Rows are points. A path goes straight from each point to the next, and from the last back to the first. The post is the endless flat space through its rows: a point in 2 columns, a line in 3, a plane in 4, and so on, so that a path can go around it. Count how often the path circles the post. Going back the other way cancels.

Post (2 x 3)
+0.16	+0.12	+0.22
-0.22	+0.33	-0.27
Path (19 x 3)
-0.49	+0.26	-0.08
-0.37	+0.54	-0.03
-0.11	+0.53	-0.22
+0.08	-0.05	-0.35
-0.17	+0.36	-0.58
-0.07	+0.38	+0.00
-0.54	+0.41	+0.04
-0.11	+0.14	+0.07
-0.05	+0.41	+0.32
+0.19	+0.38	+0.04
-0.05	+0.19	-0.22
-0.29	+0.22	-0.23
+0.00	+0.28	+0.32
+0.11	+0.43	+0.45
-0.08	+0.27	+0.14
-0.17	+0.18	-0.14
-0.03	+0.15	-0.37
+0.26	+0.18	-0.35
+0.05	+0.02	-0.26
Times around: 1

Post (7 x 8)
+0.14	-0.40	+0.21	+0.13	+0.06	-0.56	-0.16	+0.28
+0.07	+0.03	-0.01	+0.50	+0.16	-0.02	-0.55	-0.20
+0.15	-0.30	+0.02	-0.34	-0.03	-0.08	+0.00	-0.03
+0.24	+0.23	+0.26	-0.20	+0.34	+0.05	-0.02	-0.21
+0.03	-0.10	-0.26	-0.22	+0.09	+0.28	+0.24	-0.19
-0.04	+0.11	-0.25	-0.24	+0.03	+0.11	+0.01	-0.32
-0.09	+0.08	+0.05	-0.30	-0.31	+0.21	+0.19	-0.25
Path (32 x 8)
+0.00	-0.16	+0.23	-0.04	+0.08	+0.10	-0.25	-0.28
+0.01	-0.30	-0.07	-0.38	-0.01	-0.53	+0.10	-0.07
-0.03	+0.46	-0.01	-0.24	-0.30	-0.27	-0.08	-0.58
+0.07	-0.27	-0.03	+0.05	-0.42	-0.07	-0.05	+0.10
-0.24	+0.18	-0.69	+0.03	+0.22	+0.21	+0.06	-0.02
-0.41	+0.38	-0.39	+0.16	-0.12	+0.22	+0.12	-0.36
-0.01	-1.04	-0.16	+0.15	+0.16	-0.36	-0.13	+0.20
+0.39	-0.16	+0.50	-0.47	-0.18	-0.04	-0.31	-0.41
+0.14	+0.26	+0.17	+0.01	-0.10	-0.28	-0.22	-0.13
+0.15	+0.14	-0.17	-0.20	+0.39	+0.01	+0.09	-0.09
-0.24	+0.71	+0.02	+0.34	+0.13	+0.08	-0.79	-0.39
-0.08	-0.10	+0.25	-0.37	+0.19	-0.42	-0.15	-0.20
+0.14	+0.02	-0.02	+0.13	+0.51	-0.15	-0.06	-0.24
+0.06	+0.20	-0.12	-0.14	+0.06	-0.04	-0.18	-0.39
+0.61	+0.34	+0.66	-0.12	+0.12	-0.24	-0.60	+0.03
+0.37	+0.14	+0.02	+0.02	+0.22	+0.26	+0.19	-0.10
+0.31	+0.18	+0.22	-0.22	+0.34	+0.27	+0.07	-0.40
-0.30	+0.31	-0.19	-0.09	+0.13	-0.10	+0.19	-0.44
-0.05	+0.56	-0.09	+0.01	+0.37	+0.36	-0.15	-0.51
+0.20	-0.01	+0.08	+0.07	+0.32	-0.33	-0.57	+0.08
+0.27	+0.30	+0.25	-0.12	-0.08	-0.18	+0.22	+0.13
+0.32	-0.18	+0.15	-0.21	+0.19	+0.00	+0.08	-0.05
+0.12	-0.96	-0.07	-0.18	-0.02	-0.13	+0.51	+0.10
-0.07	-0.31	+0.17	+0.18	+0.14	+0.44	+0.12	-0.13
-0.20	+0.00	-0.22	+0.52	+0.33	-0.10	-0.34	+0.02
+0.02	+0.07	-0.33	+0.27	+0.25	+0.48	-0.42	-0.17
+0.08	-0.89	+0.24	+0.06	+0.07	+0.08	-0.03	+0.46
+0.50	-0.38	+0.46	-0.19	+0.52	+0.14	+0.11	-0.02
+0.28	+0.01	+0.18	-0.03	+0.16	+0.25	-0.23	-0.39
+0.37	+0.15	+0.23	+0.16	+0.47	-0.14	-0.32	-0.12
+0.32	-0.08	+0.03	-0.11	+0.28	+0.21	-0.09	-0.01
-0.24	-0.07	-0.33	+0.38	+0.16	+0.08	+0.10	+0.17
Times around: 2
